Each wall is flat, endless, passes through zero and stands at right angles to its row. A trip goes straight from one point to another. List the walls that it crosses, first one first.

Walls:
(1): [42 -37]
(2): [36 36]
(3): [-44 -7]
(4): [11 27]
(5): [-5 25]
Trips:
[-31 -9] to [-21 35] => 5, 4, 2
[14 -12] to [-24 -40] => 2, 3
[-60 66] to [10 65] => 3
[29 15] to [52 15] => none
[34 -7] to [-20 60] => 5, 1, 3

Walls:
(1): [18 2 73 -82 23 -27 6 16 47]
(2): [49 -22 -8 -6 -40 -40 -2 -33 -5]
(3): [-45 -4 15 45 -8 7 14 26 -33]
(4): [-7 16 4 47 32 -4 -8 -26 62]
(5): [-13 43 21 -2 77 -20 13 27 -4]
(6): [60 -18 -31 57 11 12 47 32 -8]
Trips:
[51 -4 -43 -7 -22 30 20 4 -17] to [27 18 -28 -56 59 22 46 21 40] => 1, 5, 2, 4
[3 10 34 -41 5 4 -8 -1 37] to [-60 27 52 5 23 -36 8 -41 -21] => 3

Walls:
(1): [-10 37 46 -3 26 -36 -71 52 21 29 5 51 -4 -71 30 36 11 71 40 -32]
(2): [-1 -19 52 15 1 -35 -95 21 -35 57 -17 -55 2 45 -57 -8 9 11 0 -22]
(3): [45 -20 -31 -12 -64 -35 35 -34 -19 -6 -4 -34 34 18 22 -6 15 74 30 -54]
(4): [25 -51 -53 -2 -22 -9 -41 -51 -38 -17 -15 71 11 51 20 33 -14 -52 -18 18]
(5): [21 -43 -34 -48 2 -26 -52 -16 -39 25 16 -14 -79 -46 13 -39 -21 30 -71 33]
(6): [-53 -8 -25 36 -53 -75 -40 -26 -9 -22 27 -1 15 19 10 -36 7 -42 -3 -6]
(7): [18 -26 -10 -17 -38 4 -14 -9 -7 -11 -13 71 31 12 -11 -14 14 52 17 -25]
(8): [35 12 -32 -25 18 6 -7 -5 10 15 19 70 -20 37 17 -6 5 62 -17 26]
(9): [-34 74 0 -40 -27 17 28 2 71 38 24 -28 10 17 -44 57 49 15 4 -40]
Trips:
[-5 -21 29 2 19 -51 10 -12 -25 -39 -15 11 26 9 -10 -8 14 -68 17 14] to [-10 -31 30 5 -8 -30 -7 -13 12 53 -52 -40 -2 -3 21 21 -45 29 -15 -5] => 3, 5, 1, 4, 6
[36 -1 -36 11 -35 -36 24 2 10 -79 38 72 -6 39 -18 -21 -17 -15 36 -72] to [1 -40 7 7 -6 22 5 -60 -61 -11 6 23 24 46 -27 33 -15 -33 17 -1] => 8, 2
[41 -37 -7 -9 42 -75 64 -83 11 19 9 -30 20 12 6 16 26 -39 -22 -39] to [-13 -53 -6 3 19 6 50 -1 -9 -11 -9 10 6 47 -34 -9 21 -25 -46 -1] => 9, 3, 7
[-52 -9 59 -102 -27 3 -26 27 -1 10 -10 15 -117 -9 -45 17 -7 -35 -16 -6] to [-52 8 -39 39 -10 25 -38 -11 3 29 20 -7 38 19 8 16 -16 -44 28 22] => 6, 4, 1, 5
